Every row gives one point. The ring and each string are closed loops that go straight from each point to the next, and from the last back to the first. Before rounding, they use only three directions, however many columns there are. Count how often each string passes through the ring. Passing back the other way cancels.

Ring:
[[ 0.7  0.1  2.1 -1.3]
 [ 2.4  4.3  1.8 -0.6]
 [ 4.1  5.5  1.6  0.4]
 [ 5.4  5.1  1.2  1.1]
 [ 5.8  2.5  0.2  1.2]
 [ 5.3  0.0  0.0  1.0]
 [ 4.1 -3.8  0.6  0.7]
 [ 2.7 -6.7  1.7  0.4]
 [ 1.2 -6.8  2.6 -0.3]
 [ 0.5 -4.2  2.5 -0.9]]
String (29 x 4):
[[  1.0  -6.2   4.5   0.2]
 [  1.7  -4.1   4.1   0.4]
 [  0.0  -0.9   3.1  -1.3]
 [  0.0   3.2   1.1  -2.3]
 [  0.2   5.7   0.2  -2.7]
 [  1.3   5.4  -0.3  -2.1]
 [  2.8   2.0   1.5  -0.2]
 [  4.0   0.9   3.2   1.2]
 [  4.6   1.4   3.6   1.7]
 [  5.9   5.4   3.4   2.2]
 [  6.4   8.5   1.8   1.7]
 [  4.7   7.0  -0.3   0.0]
 [  4.4   7.0  -1.2  -0.6]
 [  4.1   2.7   0.3   0.1]
 [  5.9   0.1   2.2   2.2]
 [  7.5   0.6   1.5   2.9]
 [  7.4   1.3  -0.5   2.1]
 [  4.1   2.6  -1.9  -0.7]
 [  3.1   1.1  -0.3  -0.7]
 [  4.1  -2.5   1.5   0.9]
 [  5.1  -8.4   2.7   2.5]
 [  3.9  -8.9   1.6   1.3]
 [  2.4  -7.0   0.7  -0.1]
 [  2.6 -12.0   3.3   1.3]
 [  1.9 -13.2   4.1   1.2]
 [  0.5  -8.6   2.0  -0.8]
 [  0.5  -2.2   0.2  -1.9]
 [  1.8  -1.4   1.1  -0.8]
 [  2.4  -5.2   3.8   0.9]]
Times through: 4
String:
[[  3.0   8.6   1.2  -0.7]
 [  2.8   6.7  -0.8  -1.5]
 [  4.4   1.7   2.0   1.0]
 [  7.0   3.5   2.9   2.9]
 [  7.5   6.1   0.5   2.2]
 [  5.0   4.7  -1.1   0.0]
 [  3.3   1.8  -0.1  -0.5]
 [  4.4  -1.6   1.7   1.1]
 [  5.6  -5.7   2.4   2.5]
 [  4.5  -5.6   2.9   1.9]
 [  3.7 -10.8   2.7   1.7]
 [  1.8 -10.3   1.8   0.1]
 [  1.3 -10.9   3.2   0.3]
 [  1.4 -10.5   4.5   0.8]
 [  2.5  -2.5   2.1   0.1]
 [  2.3  -4.8   3.9   0.8]
 [  2.7  -1.4   2.2   0.2]
 [  2.0   0.5   1.6  -0.6]
 [  2.4   0.5   2.8   0.1]
 [  2.4   5.3   2.9  -0.3]]
Times through: 2

Ring (8 x 6):
[[ 6.1  2.8 -1.3 -1.5  0.4  3.3]
 [ 7.2  3.8  0.0 -2.0 -3.1 -0.3]
 [ 5.7  3.6  0.9 -1.2 -4.7 -1.9]
 [ 1.2  2.1  1.1  1.2 -4.1 -1.4]
 [-2.1  0.6  0.4  2.9 -1.6  1.2]
 [-3.0  0.1 -0.3  3.4  0.6  3.6]
 [-1.3  0.3 -1.4  2.6  2.8  6.1]
 [ 3.1  1.6 -1.8  0.2  2.6  5.8]]
String:
[[ 0.2  2.2  0.7  2.4 -1.2  4.2]
 [-0.9  0.5 -0.8  2.2  0.9  3.4]
 [-4.9 -2.4 -2.5  3.5  4.2  3.9]
 [-3.5 -0.7 -1.8  3.7  4.4  7.7]
 [ 4.0  4.4  0.5  1.3  0.5  9.5]
 [ 3.2  2.8 -0.3  0.7  0.3  5.6]
 [-1.0 -0.6 -2.0  1.6  2.3  2.7]
 [-0.9 -1.1 -3.0  1.5  4.7  5.0]
 [ 3.2  1.2 -2.6 -0.1  4.1  6.6]
 [ 9.6  5.0 -1.0 -2.4  1.0  7.2]
 [ 6.1  2.3 -2.3 -1.6  2.4  4.8]
 [13.2  7.0  0.2 -4.1 -2.5  4.5]
 [ 8.6  4.8  0.1 -2.2 -2.2  2.6]
 [11.8  6.5  0.8 -3.6 -4.2  1.6]
 [15.5  8.4  1.8 -5.3 -6.9 -0.1]
 [ 7.4  3.3 -0.4 -2.5 -3.0 -1.5]
 [15.3  9.0  3.1 -5.0 -9.8 -2.8]
 [11.1  7.2  2.7 -3.0 -8.1 -1.7]
 [ 6.5  4.5  1.4 -1.1 -5.2 -0.8]
 [ 2.1  1.7 -0.2  0.5 -1.7  0.3]
 [-1.8 -1.1 -1.3  1.7 -0.1 -1.5]
 [ 1.7  2.4  1.7  0.9 -5.9 -3.5]
 [-0.8  1.0  0.9  1.9 -3.9 -2.3]
 [ 0.8  2.9  2.5  1.9 -6.1 -1.6]
 [ 3.1  4.6  3.0  1.4 -6.3  0.6]
 [ 0.6  1.3 -0.1  1.5 -1.0  1.8]
 [-1.2 -0.1 -1.0  2.0  0.6  1.8]
 [ 0.1  2.5  1.2  2.5 -2.2  3.4]]
Times through: 3
String:
[[ 0.7  1.2 -0.4  1.4 -0.5  2.0]
 [-4.5 -2.1 -2.0  3.2  2.6  1.8]
 [ 1.1  1.8  0.0  1.5 -0.7  3.1]
 [ 0.5  2.6  0.5  2.6  0.0  6.9]
 [ 2.9  3.9  0.4  1.8  1.0  9.9]
 [ 4.7  3.8  0.1  0.2 -0.4  5.8]
 [-1.1 -0.9 -2.2  1.6  2.8  2.8]
 [ 1.9 -0.1 -3.3  0.2  4.9  5.7]
 [ 9.3  4.5 -1.4 -2.6  1.1  6.2]
 [ 7.8  4.4 -0.4 -1.7 -0.9  4.2]
 [ 3.3  2.2 -0.6  0.1 -0.4  2.7]
 [ 1.0 -0.3 -2.6  0.5  3.0  3.0]
 [ 6.7  3.0 -2.0 -1.5  2.5  6.3]
 [ 8.7  5.3 -0.4 -1.6  0.4  7.8]
 [ 3.4  2.6 -0.5  0.4  0.3  4.6]
 [-1.4 -0.7 -2.0  1.9  2.6  3.3]
 [-5.6 -2.7 -2.8  4.0  5.5  5.7]
 [-1.1  1.9  0.5  3.3  0.0  6.2]
 [ 1.2  3.4  1.7  2.3 -2.8  4.2]
 [-2.0 -0.7 -1.4  2.2  1.3  1.8]
 [-5.4 -2.1 -1.4  3.7  1.5  1.0]
 [-2.3  1.3  1.4  3.4 -3.1  0.8]
 [ 2.2  4.5  3.1  2.0 -5.9  1.7]]
Times through: 4

Ring, 6 rows:
[[ 3.8 -2.3 -2.5 -0.8  9.1  8.2 -5.1 -4.5]
 [ 0.1  0.4 -1.4 -0.3  3.6  3.9 -0.2 -0.4]
 [-4.4  2.1 -1.8 -0.3 -3.7 -2.1  2.5  4.0]
 [-6.9  2.0 -3.1 -0.6 -8.3 -5.9  1.9  6.1]
 [-3.8 -0.3 -4.0 -1.8 -3.1 -2.3 -2.8  2.3]
 [ 2.5 -2.6 -3.4 -1.7  7.1  6.1 -6.3 -3.8]]
String (30 x 8):
[[ -8.1   3.6  -1.9   0.9 -10.5  -6.8   5.7   8.1]
 [ -4.2   1.2  -2.6   1.5  -5.1  -1.7   2.1   4.1]
 [ -2.5   0.5  -2.5  -0.4  -1.1   0.1  -0.3   1.9]
 [ -3.2   1.7  -1.7  -2.2  -0.4  -0.9   0.5   2.3]
 [ -5.1   3.5  -0.8  -1.9  -3.2  -3.2   3.7   4.6]
 [ -5.8   3.4  -1.2  -0.1  -5.8  -3.9   4.7   5.7]
 [ -5.0   1.9  -2.3   1.3  -6.1  -2.8   3.1   5.0]
 [ -2.7   0.2  -2.9   0.4  -2.2  -0.1  -0.3   2.2]
 [ -4.0   0.8  -2.9   0.4  -4.2  -1.7   0.7   3.5]
 [ -9.3   2.9  -3.2   1.2 -13.3  -8.6   4.5   8.9]
 [ -9.4   2.9  -3.4  -0.7 -12.4  -9.3   3.1   8.5]
 [ -8.4   2.3  -3.5  -2.1  -9.9  -8.3   1.2   7.0]
 [ -7.4   1.0  -4.4  -1.2  -9.5  -7.0  -0.5   5.9]
 [ -4.5  -0.5  -4.5  -0.2  -5.6  -3.1  -2.1   3.3]
 [ -2.2  -0.5  -3.4  -0.8  -0.9   0.1  -2.4   1.1]
 [ -1.8  -0.1  -2.9  -2.5   1.2   0.4  -2.9   0.4]
 [ -0.9  -1.1  -3.6  -3.8   3.0   1.1  -5.5  -1.1]
 [  0.4  -2.4  -4.3  -2.7   3.9   2.8  -7.0  -2.3]
 [  0.4  -2.6  -4.3  -1.0   2.9   3.3  -6.0  -1.8]
 [ -0.5  -1.7  -3.8   0.0   1.0   2.4  -3.7  -0.4]
 [ -0.9  -1.1  -3.5  -0.5   0.9   1.8  -3.2   0.0]
 [ -0.8  -2.0  -4.3  -0.5   0.6   1.8  -4.8  -0.4]
 [ -2.0  -1.9  -4.8  -2.1  -0.6  -0.3  -5.9   0.1]
 [ -3.7  -0.1  -3.9  -4.0  -1.5  -2.7  -4.1   1.6]
 [ -3.6   0.3  -3.3  -2.3  -2.1  -2.0  -2.2   2.1]
 [ -2.3  -0.1  -3.0  -0.7  -0.9   0.1  -1.5   1.4]
 [ -4.5   0.3  -3.6   0.4  -5.4  -2.6  -0.3   3.7]
 [ -4.2   1.0  -2.9  -1.1  -3.5  -2.4  -0.1   3.2]
 [ -4.8   1.9  -2.3  -2.4  -3.3  -3.3   0.5   3.7]
 [ -7.8   3.4  -2.1  -1.0  -8.8  -6.9   4.0   7.1]]
Times through: 2
String, 27 rows:
[[ -2.8   0.4  -2.7   1.5  -2.9   0.1   0.8   2.7]
 [ -3.6   2.0  -1.5   0.7  -2.9  -0.8   3.0   3.6]
 [ -3.9   3.4  -0.4  -1.1  -1.5  -1.3   4.1   3.8]
 [ -2.9   1.9  -1.4  -1.5  -0.3  -0.3   1.3   2.3]
 [ -2.2   0.5  -2.4  -0.4  -0.6   0.5  -0.4   1.6]
 [ -3.3   0.8  -2.6   1.4  -3.6  -0.6   1.3   3.2]
 [ -3.3   0.5  -2.8   0.9  -3.4  -0.7   0.5   2.9]
 [ -4.4   1.8  -2.2  -1.7  -3.1  -2.6   0.8   3.5]
 [ -7.7   3.2  -2.4  -2.2  -8.1  -7.1   2.7   6.6]
 [ -9.7   3.0  -3.4  -1.3 -12.4  -9.7   2.9   8.5]
 [ -5.6   1.4  -3.1  -2.4  -5.0  -4.6  -0.4   4.1]
 [ -2.5   0.0  -3.1  -1.0  -1.0  -0.2  -1.7   1.5]
 [ -3.5  -0.7  -4.2  -0.3  -3.8  -1.7  -2.6   2.4]
 [ -2.9  -1.4  -4.7  -1.5  -2.4  -1.4  -4.5   1.3]
 [ -1.9  -1.3  -4.2  -3.8   1.2  -0.3  -5.8  -0.3]
 [ -1.4  -0.7  -3.4  -3.3   2.1   0.7  -4.5  -0.4]
 [ -1.5  -0.5  -3.1  -0.6   0.3   1.2  -2.2   0.6]
 [ -1.3  -1.5  -4.0  -0.4  -0.2   1.2  -3.8   0.2]
 [ -2.3  -1.6  -4.6  -1.7  -1.2  -0.5  -5.0   0.6]
 [ -3.9  -0.4  -4.3  -3.1  -2.6  -2.9  -4.1   1.9]
 [ -4.0   0.4  -3.4  -2.6  -2.4  -2.6  -2.2   2.4]
 [ -3.4   0.2  -3.3  -0.8  -2.7  -1.4  -1.3   2.4]
 [ -4.5   0.4  -3.5   0.3  -5.3  -2.6  -0.2   3.7]
 [ -8.5   2.2  -3.5   0.9 -12.0  -7.8   3.1   7.9]
 [ -8.9   3.7  -2.3  -1.0 -10.7  -8.4   4.4   8.2]
 [ -5.1   2.4  -1.9  -2.1  -3.6  -3.4   1.7   4.1]
 [ -2.3   0.5  -2.5  -1.1  -0.3   0.2  -0.8   1.5]]
Times through: 4

Ring:
[[-4.7  2.0  3.0  0.6  1.7  1.7  0.1  2.8  1.6]
 [-0.9  2.1  2.6  2.6  1.9 -0.2  1.9  1.2  3.1]
 [ 8.5  2.1  1.4  2.9  3.8 -2.5  2.6 -6.5 -1.6]
 [ 9.6  1.5  0.5  1.9  3.7 -2.2  1.7 -8.5 -4.0]
 [ 0.2 -1.0 -1.6  0.1 -0.4  0.8 -0.8 -3.4 -2.1]
 [-6.1 -0.9 -0.7 -1.2 -1.2  2.9 -2.2  1.0 -1.0]
 [-7.3  0.7  1.5 -1.7  0.4  3.5 -2.2  2.5 -1.2]]
String, 29 rows:
[[ 10.1  -0.1  -1.7  -0.1   2.7  -1.3  -0.3 -11.3  -7.9]
 [ -0.8  -2.1  -2.8   1.5  -2.2   0.3   0.0  -2.0   0.9]
 [ -3.3  -1.3  -1.5   1.4  -1.8   0.9   0.0   0.5   2.2]
 [ -7.7  -2.8  -2.9   0.7  -4.1   2.3  -1.2   2.7   3.3]
 [ -3.3  -0.3  -0.2   0.9  -0.6   1.2  -0.2   0.6   1.3]
 [ -1.9   0.9   1.2  -1.2   1.6   2.0  -1.5  -1.6  -3.2]
 [ -3.9   1.7   2.5  -3.7   2.9   3.7  -3.3  -1.3  -6.5]
 [ -9.5   1.5   2.9  -4.2   1.6   5.2  -4.1   2.9  -4.4]
 [-10.9   0.4   1.7  -1.5  -0.7   4.2  -2.3   5.5   1.1]
 [ -7.0   0.0   0.7   0.6  -1.0   2.2  -0.5   3.6   2.8]
 [ -1.7   1.2   1.6  -0.1   1.7   1.4  -0.5  -0.6  -1.3]
 [ -3.3   2.4   3.3  -2.2   3.2   2.8  -2.0  -0.3  -4.2]
 [ -6.1   2.6   4.0  -3.6   3.4   4.2  -3.2   1.1  -5.2]
 [-10.1   1.1   2.4  -2.9   0.6   4.7  -3.2   4.1  -1.8]
 [ -8.3  -0.6   0.0   0.1  -1.8   2.8  -1.1   4.0   2.6]
 [ -3.4  -0.1   0.0   1.2  -0.6   1.1   0.1   1.0   1.9]
 [ -3.0   0.4   0.6  -1.5   0.9   2.4  -1.9  -1.1  -3.1]
 [ -3.4  -0.6  -0.6  -2.7   0.2   3.1  -3.1  -2.3  -5.2]
 [ -3.4  -2.4  -3.0  -1.6  -2.1   2.5  -2.7  -2.4  -3.2]
 [ -2.1  -2.7  -3.5   0.9  -3.0   0.9  -0.7  -1.7   0.6]
 [ -0.4  -1.1  -1.7   1.7  -1.1   0.1   0.4  -1.7   1.1]
 [  2.9   0.9   0.6   0.5   2.1   0.0   0.1  -4.2  -2.8]
 [  9.6   1.9   1.0  -0.1   4.7  -1.2   0.2  -9.8  -7.5]
 [ 18.5   2.8   1.0   0.0   7.5  -3.3   0.9 -16.7 -12.3]
 [ 11.5   1.1  -0.3   1.9   3.6  -2.7   1.7 -10.3  -5.0]
 [  4.8   0.0  -0.8   2.6   0.9  -1.5   1.6  -4.7  -0.1]
 [  0.4   0.1  -0.2   1.9   0.2  -0.1   0.9  -1.5   1.0]
 [  5.3   1.5   1.0   0.4   3.2  -0.5   0.3  -6.0  -4.3]
 [ 12.3   1.5   0.1  -0.2   4.8  -1.8   0.1 -12.3  -9.1]]
Times through: 5
